Rows are points. To make a cloud, some directions were put in groups of two or more. Within a group, all points are equally far from the middle, so they leave a hole (a ring in 2 directions, a hollow ball in 3). The other directions are filled evenly. Then the cloud was stretched, turned, moved and blurred a little. Count the holes, and give their numbers of directions, smallest first.
In the rows, zero is written as 128.

Cloud (14 x 2):
[[ 58 105]
 [105 152]
 [ 56 147]
 [131 152]
 [ 60 202]
 [ 54 135]
 [112 172]
 [124 177]
 [ 53 107]
 [ 60 162]
 [120 176]
 [101 142]
 [ 87 173]
 [136  89]]
Holes: 0

Cloud, 22 rows:
[[173 166  69]
 [158 108 183]
 [ 91 174  72]
 [ 81 179 142]
 [ 88 123 178]
 [ 71  89  85]
 [145 181  65]
 [ 87 163 169]
 [134 164 185]
 [169 169  67]
 [ 65 114  79]
 [ 92 193 131]
 [189 153 158]
 [140  73  61]
 [132 148 191]
 [124  59  80]
 [120 191 162]
 [191 165  93]
 [105 172 174]
 [159  59 106]
 [ 82 184 130]
 [ 91  79 155]]
Holes: 1 (3)

Cloud:
[[185 175 129 181  74 143]
 [159  81 141 142 221  98]
 [125  85 215 161  95 128]
 [177  53 172 197 122  95]
 [166  70 123  90 100 165]
 [178 172 177 147 160  42]
 [105  73 157 110 183  87]
 [133 104 229 144  92 108]
 [191  92 100 157  91 171]
 [117 114  93 168  88  53]
 [ 71 169 106 139  87 131]
 [119 167 115 199 178 146]
 [152 173 201 184  75 115]
 [157 135  49 166 161 123]
 [125 175 127  96 149  61]
 [195 124 109 116 200  86]
 [ 83 130 185 103 150  91]
 [211 169 107 117 113  74]
 [103 119 185  74 109 120]
 [167 153 224 158  92  73]
 [214 160 194 172 140 101]
 [138 159 168 134 201 158]
 [ 95  88 167 177 161  64]
 [156 176 138 212 142  71]
 [167 183 135 169  56 136]
 [125  99 165 158 193 174]
 [127  70 198 152 139 162]
 [109  95 218 149 103 132]
 [204  72  86 158 100 127]
 [110  88 143 204 129  56]
 [158 106 220 164  92  65]
 [152 113 139 108  38  99]
 [197  72  96 143  89 146]
 [125 184 168 131 184  79]
 [125 147 211  85  98 113]
 [198  81 133 207 118 136]
 [155  68 131  90  78 144]
 [124  62 105 208 157  96]
 [133 141 160 176 171 190]
 [197 149 144 213 156  93]
 [140 140 159 132 211 154]
 [170  57 187 181 132  64]
 [139 142 199 186  61 100]
 [185 131 123 217 173  99]
 [134 155 122 180 129 203]
 [159 123 138 103 106  26]
 [149 175 169 184 121 181]
 [146 150 153 105 199 158]
 [118  77 178 164 158 177]]
Holes: 3 (2, 2, 2)

Cloud (80 x 8):
[[105 202  98  88 109 174  76 181]
 [101 200 102 173 154 103  72 172]
 [139 148 135 138 138 101  54 184]
 [181 216  91 118  59 112 179  99]
 [174 224  82 181 176 112 169  88]
 [120  95 198 152  98 163  78  96]
 [121 194  71  59  99  48 164 174]
 [105 128  90  92  82 121 120 191]
 [177 174 156  67 133 161 147 136]
 [ 87 166 160 193  86 100  98 152]
 [171 124  89 156 151  72 179 177]
 [139 172  46 150  78 118  79 174]
 [ 90  75 163 155 128 169 131 136]
 [134 127  86 178  63 128 164  96]
 [158 196  67 172 187  80 140  85]
 [212 145 143 153 168 123 110  75]
 [146 155  14 154 119  74 125 136]
 [150 223 114 144  43 128 114 126]
 [138 107  54 118  94 124  99 102]
 [151 178  67 121  68 145 167  83]
 [149  64  87 140 113 187 146 113]
 [114  93 112  82  85 114 115 182]
 [217 171 126 141  98  62 124 139]
 [135 134  21 164 114  87 120 121]
 [126  90 141  90  75 109  92 180]
 [163  98 132  75 143 124 231 117]
 [ 80 215 155 130 120 168 102 158]
 [136 199  95  84 142  75 232 163]
 [157 133  90 177  82 136 185  89]
 [122 131 155 103  66 153  92 173]
 [202 210 134 117  75  55 156 105]
 [196 199 117 153 102 153 113  77]
 [184 134 119 181 128 110 203 158]
 [ 81 128  96  53 126  73 185  95]
 [ 97 137 193 143  93 152 119  68]
 [184 179  56  90 121  72 124  87]
 [191 159 206 205  69 100 141  83]
 [166 139 105  92 122  73 232  61]
 [ 97 175  73 154 101  46 154  95]
 [143 207 144  41 134  80 137 153]
 [194 236  94 158  96 146 114 122]
 [151 160 152  31  84 143 203 123]
 [103  68  85 131 135 154 124 190]
 [138 133 201 117 100 178 111 111]
 [138  60 109  93 162  96 171 139]
 [177 113 145 150 119  84 222  58]
 [ 48 163 128  98 113 138 165  79]
 [217 137 167 163 131 135 120  67]
 [151 194 168 179 120 118 179 140]
 [118 188 167 142  98 166  91 167]
 [152 135  99 197  76 134 175 137]
 [169 216 114 103  61 119 178 153]
 [ 97 212  95 102  92 143 210 165]
 [141 213 192  37 129  88 169 121]
 [122 161  66  81 100 124  86  93]
 [182 148 160 188 164  87 134 163]
 [173 192 165  58 127 109 159  69]
 [ 49 201 126  99 125  67 160 154]
 [117 150 168 184  80  98  59 163]
 [228 153 145 190 128 133 108  80]
 [ 75 106 130 105  91 141 169 163]
 [103 164  56 149 125  69 144  84]
 [162  64  88 177 167  86 137  91]
 [ 84 167 223 106  96 149 169 111]
 [214  75  81 109 144 102 114 106]
 [194 139 159 188 150 110 157  61]
 [193 107  73 132 106  51 166  94]
 [157 166  88 158  37 126 115 125]
 [139 133 133  74 102 131 240  74]
 [164 188  65  97  97  48 147 160]
 [136 132 177 198  64 110 194 133]
 [151 144 129 181 151 173 156  71]
 [135 209  88 140  52 131  98 155]
 [195 123 184 126 164 167 124 117]
 [130 218 101 146  82 106 223  84]
 [229 173 110 175 136  86  90 142]
 [104  70  74 108 140 147 129 145]
 [103 249 186 122 102 134 166 139]
 [202 131  93 163  90 142 168 173]
 [111 100 120 205 119 147 108  80]]
Holes: 3 (2, 2, 2)
